Every row gives one point. A path goes straight from each point to the next, and from the last back to the first. The post is the endless flat space through its rows: a point in 2 columns, a line in 3, a plane in 4, and so on, so that a path can go around it. Count how often the path circles the post. Going back the other way cancels.

Post, 2 rows:
[[ 0.2  2.4 -2.9]
 [-4.3 -2.7  4.1]]
Path:
[[ 0.1 -1.2 -0.6]
 [-0.6 -1.5 -5.8]
 [-4.8 -1.5  1.5]
 [-2.4  6.9  2.6]
 [-2.1  0.6  6.5]
 [ 3.9 -3.7 -1.9]
 [-0.7  0.1 -3.1]
 [ 3.3 -5.0  0.8]
 [ 0.2  0.3  5.5]
 [ 1.2  7.3  0.2]
 [-4.4 -2.6 10.9]
 [ 2.7 -1.1 -3.1]
 [-4.5 -3.7  0.2]
 [-7.0 -2.0  2.6]
 [-1.3  5.4 -0.6]
 [-1.9 -0.4  4.8]
 [ 1.2 -0.7 -1.7]
 [-0.6 -2.5 -3.6]
 [-9.5 -0.6  2.0]
 [-6.2 -1.9  5.8]
 [-6.4 -5.5 10.8]
 [ 0.8 -2.8  1.7]
 [-2.7 -3.1 -1.9]
 [-4.7  1.9 -5.4]
 [-7.4  2.8  4.1]
 [ 2.1  4.6  3.9]
 [ 5.1 -1.7 -1.5]
 [-3.0 -5.6  2.3]]
Times around: 4

Post, 10 rows:
[[-4.8  2.4  5.0  0.7  0.1  2.4 -6.2 -0.4  3.3 -2.9  3.4]
 [-2.1  4.7 -1.5  1.5  0.9 -0.1 -3.6  3.0  0.5 -0.8  5.3]
 [ 0.7 -4.6 -1.6  3.0  0.7 -2.6  9.1  4.1  6.6  2.0 -0.1]
 [-2.2  4.1  6.4  3.8  1.5 -5.7 -2.8  2.5  2.2 -4.5  5.2]
 [-1.7  2.9  1.0 -3.1  0.0 -1.3  1.2 -5.3 -2.9 -1.5  4.8]
 [ 1.9 -3.5  1.7 -0.3 -5.3 -3.6 -0.2 -7.4 -4.1  4.6  1.1]
 [ 1.4 -4.2  0.0  2.4  5.8 -4.6  3.5  2.8  0.4  0.9 -3.6]
 [-3.6  2.3  4.0 -7.3 -4.4 -0.7  0.0 -1.4 -2.4  3.0  6.5]
 [ 3.7 -5.7  2.6  1.5 -7.3 -2.8  3.4 -2.8 -5.1 -4.1 -6.4]
 [ 6.8 -7.4 -3.4  2.6  3.8 -1.6  4.4  5.6  7.9 -4.3 -2.3]]
Path, 28 rows:
[[  1.8  -1.9   2.2  -1.5   4.9  -1.2  -2.5   4.0  -1.3   5.3  -2.3]
 [  1.9  -4.0  -1.4   4.0  -1.1   5.0  -0.3   3.8   1.4   3.8   0.5]
 [ -3.2  -0.4  -2.3   0.3   4.2   3.0  -2.2   7.4   1.1   0.5   1.5]
 [ -3.2  -3.1   0.5   0.2   2.0  -4.6   2.3  -0.7   0.4   0.2  -1.6]
 [ -4.8  -2.5  -6.0  -4.4   9.2   2.4  -0.1   3.3  -6.4   7.2  -5.1]
 [ -5.7  -2.7  -0.6   4.0  -4.3  -5.2  -0.8   9.1   1.6   3.7   0.8]
 [  1.2   0.6  -5.0  -6.0   5.9  -3.5   8.0   3.2   2.4  -4.8  -3.9]
 [ -0.4   6.3  -2.8  -0.5   2.9   0.3  -1.6   0.7   0.9  -1.1   2.7]
 [  3.4  -3.6   6.9  -1.7   3.4   1.1  -0.9  -1.8   4.0  -4.1   0.9]
 [  2.1   0.1   5.9  -1.1  -6.7  -0.4  -2.6  -2.2  -8.0  -2.7   5.1]
 [  1.4  -1.8  -1.3   2.5  -0.7  -3.3   3.5  -3.7   0.0  -3.9   5.5]
 [ -2.7   3.3   5.5  -0.2  -4.3 -10.2  -6.6  -2.1   0.3  -1.7  11.5]
 [ -4.0   3.0   0.6   2.0  -1.6  -5.6  -0.6   2.2  -0.4  -1.3  -0.4]
 [  0.1  -1.3   5.9  -0.9   2.1  -5.2   3.6   1.8   6.6  -0.2   0.1]
 [  1.2   3.6   1.4   1.8  -1.0  -3.9   8.3   1.1  -0.1  -1.0   3.2]
 [  0.5  -2.6  -0.1   4.6   3.2   4.6   4.2   4.5   1.0  -5.0   1.5]
 [  2.8  -7.2   2.8  -3.5  -4.8  -3.1   0.9   3.8   0.5   4.1   2.2]
 [  1.4  -5.9   3.8   2.7  -2.4  -1.6  -3.9  11.7   2.5  -9.3  -6.8]
 [ -8.7   0.0   0.8  -3.6  -1.4  -0.7   0.4   2.6   3.6   1.2   0.4]
 [ -3.5  -1.5   0.0   0.7   2.2  -1.6  -5.5   3.2   1.0   3.9   3.5]
 [ -1.5  -1.2  -2.6   6.2  -3.8   1.7  -6.5   3.9   3.3   1.1  -1.1]
 [ -2.9   7.8   1.1 -11.3  11.4  -9.2  12.1  -3.2  -4.9   3.9   4.2]
 [  2.0  -2.2   2.4  -4.4   7.4   0.6   1.6   5.1  -3.4  -2.5  -5.8]
 [ -4.6   3.3   1.3   2.0   8.9   2.5   0.1   1.0   2.4   3.2   8.6]
 [  0.9  -1.9  -1.6   4.2   4.3  -1.4   0.0  -0.8  -2.9  -2.2   0.2]
 [ -5.3  -1.0   8.3  -3.3  -5.5  -5.0   2.6   2.7   0.1  -5.5   3.5]
 [  0.5  -4.9   2.1  -5.6  -1.8  -3.9   9.3  -1.6   5.3  -0.7   1.5]
 [  2.2   4.9  -1.9  -0.5  -0.3  -2.0   4.3   0.4   2.8  -3.4   4.1]]
Times around: 4
